Every row gives one point. Each copy is the shape, with its points in the same order, turned, moved and blurred by noise. Is it also mirrored, or only turned?
In the rows, 128 means zero.

Shape (5 x 2):
[[ 60 130]
 [ 85 126]
 [134 178]
 [121  82]
 [144 104]]
Copy 1 (5 x 2):
[[ 51 119]
 [ 78 114]
 [120 168]
 [113  78]
 [138 100]]
Copy 1 is: only turned
Copy 2, 5 rows:
[[159  70]
 [143  92]
 [163 159]
 [ 87  97]
 [ 93 128]]
Copy 2 is: mirrored
Copy 3 (5 x 2):
[[101 181]
 [103 156]
 [162 123]
 [ 69 111]
 [ 97  94]]
Copy 3 is: only turned

Shape, 8 rows:
[[152 172 108]
 [103  76 156]
 [ 95 110  97]
 [152 174 117]
 [ 54 191 125]
 [141 159 102]
 [171 121 139]
 [153 150 141]]
Copy 1:
[[ 74 132 145]
 [190 112 162]
 [129  84 190]
 [ 73 137 145]
 [ 88 156 237]
 [ 82 117 158]
 [127 123 115]
 [107 145 135]]
Copy 1 is: only turned
Copy 2, 8 rows:
[[ 83 154 112]
 [173 101 159]
 [144 161 130]
 [ 79 153 110]
 [ 98 204 192]
 [101 159 109]
 [109 115 100]
 [ 89 118 121]]
Copy 2 is: mirrored

Shape, 12 rows:
[[126 109  80 125  89 153]
 [113  86 203 149  84 131]
 [158 129 166 115 132 155]
 [170 136 127 110  53 126]
 [118 147 122 119  92 152]
 [118  63 147 173  95 151]
 [ 90 137 104 175 143 141]
 [102 119 152 141 187 153]
 [131 155 155  63 146 194]
 [ 89 171 137  70 142 105]
 [ 73 161 146 110 144 204]
 [136 178 157 154  49 178]]
Copy 1:
[[ 86  92  92 161 138 174]
 [120 192 116  95 135 182]
 [118 142 170 135 157 151]
 [129  81 138 119 126 205]
 [109 104 111 122 156 157]
 [ 77 181 100 132 114 180]
 [ 85 128  86 142 129  98]
 [100 168 130 159 169  92]
 [122 112 169 145 237 137]
 [179 107 108 141 187 111]
 [ 83 128 112 116 219 107]
 [ 80  94 137  55 153 180]]
Copy 1 is: mirrored
Copy 2 (12 x 6):
[[146 120 150 102 163  86]
 [180  72 148 102  81 149]
 [130  99 119 130 132 177]
 [146 140 133  47 133 143]
 [158 139 111 117 136 117]
 [158  51 167 111 117  98]
 [123 103 104 156 118  71]
 [126  85 112 202 113 130]
 [170 152 104 172 164 177]
 [137 188 116 167 100 127]
 [193 122  78 187 147 125]
 [183 111  66  69 129 133]]
Copy 2 is: mirrored

Shape:
[[138 129 136 170 101 175 160 130]
 [ 97 139 161 182 145 153  99 115]
 [120 122 115 118 115  70 210 119]
 [127 142 110  74 185  80 202 144]
 [120 196 121  85 125  99 128 104]
 [129  98 118 149 112 193  96 111]
 [158 123 159 159 118 164  80 136]
 [162 137 155 176 125 128 105 130]
 [136 130 202 145 108 190 107 114]
 [ 91  86 120  67 137  56 157 150]
 [ 96 222 118  89 108 129 132 181]]
Copy 1, 11 rows:
[[114  92  81 125 153 139 151 153]
 [137 148 121  97 174 110 128 166]
 [178  96  81 135 121 178  78  90]
 [165 101 136 102  79 157  85  47]
 [100 175 111  97 104 167  68 110]
 [112 131 117 115 116 141 172 203]
 [ 90 128 133 153 147 109 134 186]
 [115 116 135 150 164 126 111 160]
 [ 90 118  97 114 141  75 120 198]
 [209 134 106 144  61 148  99  78]
 [ 78 191  90 114 113 130 114  57]]
Copy 1 is: only turned
Copy 2 (11 x 8):
[[150 109  89 154 126 116 150 148]
 [122 130 159 111 169 105 135 175]
 [213 180  87 116 117 123 119  72]
 [167 231  94 126 125 163 101  74]
 [160 145 124  78 111 155  53 123]
 [110 108 136 136  87  92 155 160]
 [100  78 144 147 145 127 131 133]
 [137  89 152 137 158 150 142 134]
 [ 85  79  96 113 160  99 136 160]
 [156 199 138 114 123  86  87  35]
 [151 153 111 151 131 136   9 150]]
Copy 2 is: only turned
Copy 3, 11 rows:
[[132 130 185 117 114  92 127 164]
 [151 112 149 158  99 120  63 157]
 [ 80 181 117  77 160 119 122 112]
 [ 48 203  81  87 114 159 122 161]
 [135 202 109 156 139 163 128 149]
 [169  83 140 138  81 115 139 161]
 [152 106 184 145  80 155 106 153]
 [152 137 184 119  93 159  86 144]
 [132  78 195 173 122 137 113 176]
 [ 61 158  66 110 103 159 141  82]
 [ 99 228 140 200  91 128 144 153]]
Copy 3 is: only turned

Shape (15 x 9):
[[ 96 157 129 139 117  68 173 122 131]
 [161 187 190 122 139 115 123 133 132]
 [145 152 178  63 177 123 133 137 113]
 [ 88 153 189 165 124  65 112 152 140]
 [164  72 118 107  84 117 135 121  83]
 [152 116 109  95 131 172 117  86 174]
 [172 125 115 106 100 180 201 206 209]
 [120 160 135 162 157  87 122 169 100]
 [151 156 174 135  86 207 164  89 113]
 [134  69 114 104 110  71  95 165  94]
 [166 160 115 151  98 110  70 123 115]
 [ 98 161 109 144 102 122 201 171 130]
 [165 101 151 151  85 104 157  73 104]
 [126 105 145 157 153 165 147 140 123]
 [170 113 157  87 112 111 114 129 113]]
Copy 1, 15 rows:
[[ 64 147 139 122 150 152 144 108 121]
 [ 99  97 128  80 147 151 117 186 132]
 [106  60 121 108 126 170 126 164 185]
 [ 80 175 104 110 176 172  86 166 133]
 [179 154 144  99 126 150 183 115 181]
 [172  98 130 118  54 130 124 126 123]
 [ 97 138 172 145   7 184 185 199 120]
 [ 96 143 128 160 183 140 130 178 151]
 [111 137 136  50  61  81 139 159 171]
 [176 164 114 140 165 204 166 129 166]
 [168 141 111 104 167 121 158 165 101]
 [ 42 165 140 151 101 136 180 145 136]
 [144 165 177  63 137 121 137 102 156]
 [125 149 150 143  99 122 105 162 180]
 [163 114 127  83 132 176 157 150 164]]
Copy 1 is: only turned
Copy 2, 15 rows:
[[142 118 102  66 107 191 108 117 123]
 [106 110 176  89 122 140 109 140 182]
 [144  92 193 143 147 149 108 139 144]
 [ 91 162 143  91  66 185  74 141 154]
 [163 176 134 100 191 116 106  95  86]
 [ 87 121 120 125 166 110 188  98 114]
 [118 125  79 153 178 143 143  18 217]
 [137 124 119 110  78 123  60 134 136]
 [114 138 105  91 210 126 150 169 189]
 [155 184 146 127 126 132  76  83  71]
 [119 158 139  70 105  67 129 124 134]
 [168 133  59  96 115 175 114 101 176]
 [119 151 124  38 183 133 107 119 107]
 [ 97 126  92 136 161 125  93 136 138]
 [139 152 179 111 158 125 112 105 124]]
Copy 2 is: mirrored
